Each wall is flat, endless, passes through zero and stands at right angles to its row. A trip goes straight from one point to another. List the walls that it crosses, first one first.

Walls:
(1): [ -5 -14]
(2): [ -5 -15]
(3): [-36 -31]
(4): [-25 -16]
(5): [1 7]
Trips:
[-45   4] to [ 15 -10] -> 4, 3
[-10  -3] to [ 34 -15] -> 4, 3
[16 25] to [39  4] -> none

Walls:
(1): [  8   5 -30   7  14  -6 -12 -40  26]
(2): [-19  -4 -38   6  10   4 -12  30   0]
(3): [-15   7   0   6  -4 -11  -1   4  16]
(4): [ 11  12   5  -6 -27 -25  -1  24  32]
(5): [  3  19   2  -3 -26 -18  26 -17  -8]
(6): [-15 -12  11  -9   8   8 -30   1  40]
Trips:
[-10 -19  17  -8   6  -2   3  18  22] to [-12  35  13 -11   2  -4  28  -9 -39] -> 2, 5, 6, 4, 3
[ 4 16  3 20  3  2  7 16  2] to [ -2  18  36 -19 -21  33  18   8   3] -> 2, 3, 6
[ 18  14  -6   8  -4 -12  25   4  -4] to [  6  -3 -21  -9  18   0   5  13  -2] -> 2, 1, 5, 4
[ -7  13   2  -1 -13  17 -13  41   1] to [-10 -20 -15  23  11  -2   2   1   1] -> 4, 1

Walls:
(1): [ -4   1  -6 -15   0  16  -2   8 -25 -28   8 -16  10  33   3 -13   7  30
 -30  19]
(2): [-21   4   4  14   7  17 -48   7 -19   1  17   5 -18 -17 -10 -10 -33  15
  -8  35]
(3): [-15  10  13  -4 -15  -5  -9 -17   7 -30  22 -21  24  15 -18   1 -20 -14
  12   2]
(4): [ 12 -15   1  -4 -60 -20  -3  13 -22  -8   6  23 -20  10   1  11 -19  21
  32  -5]
(5): [ 11 -33 -23   2  12 -10   0  17  10   4  19  -2  -7  -2  -2 -40 -26  14
  27  -7]
(6): [-10  14  -7  10  -7 -19  -5 -32 -16  31  18 -16  22 -14  -1 -14 -15 -11
   6   2]
(7): [ 27  18  -6  21 -26 -27  -9 -16  -5 -28  -4   2 -19 -31   3 -19 -11  36
   5 -21]
(8): [ -1  -6   6   9  -8 -26 -38  22  21  -4  -4 -13  35  -4  -4 -24  -4  -3
  23   5]
(9): [  9  23   3  35 -30 -30  -7  18 -21 -48 -21   3  17   7 -13  -2 -10 -17
   6  11]
Trips:
[ 14  13  22  -2 -35 -17  15  14   6  10  -9  -6  -7 -17  -3 -10 -43 -18
  -7   1] to [-23  10 -19   0  -6  -1 -11  41  16  -9  34 -19 -13   6  20   4 -10   6
  25  10] -> 6, 1, 7
[ -1  20  28  24 -29 -25  30  23  21 -15  -4  21   1  12 -31  13 -38  17
 -17   6] to [  0  14 -19 -29 -13  16   9 -14 -13 -11  23  -7 -20  -5  30 -17  17  26
  18  28] -> 1, 8, 5, 9, 3, 6
[-45   9 -14 -17  -8  -2 -34  -5  13   2  14  22   5 -19 -10  -1  15  20
   6  25] to [ 20 -14  -3  11 -34  19   0 -11  34 -16  38  -6  18  -4   8  20   7  13
  10 -10] -> 7, 5, 1, 6, 2
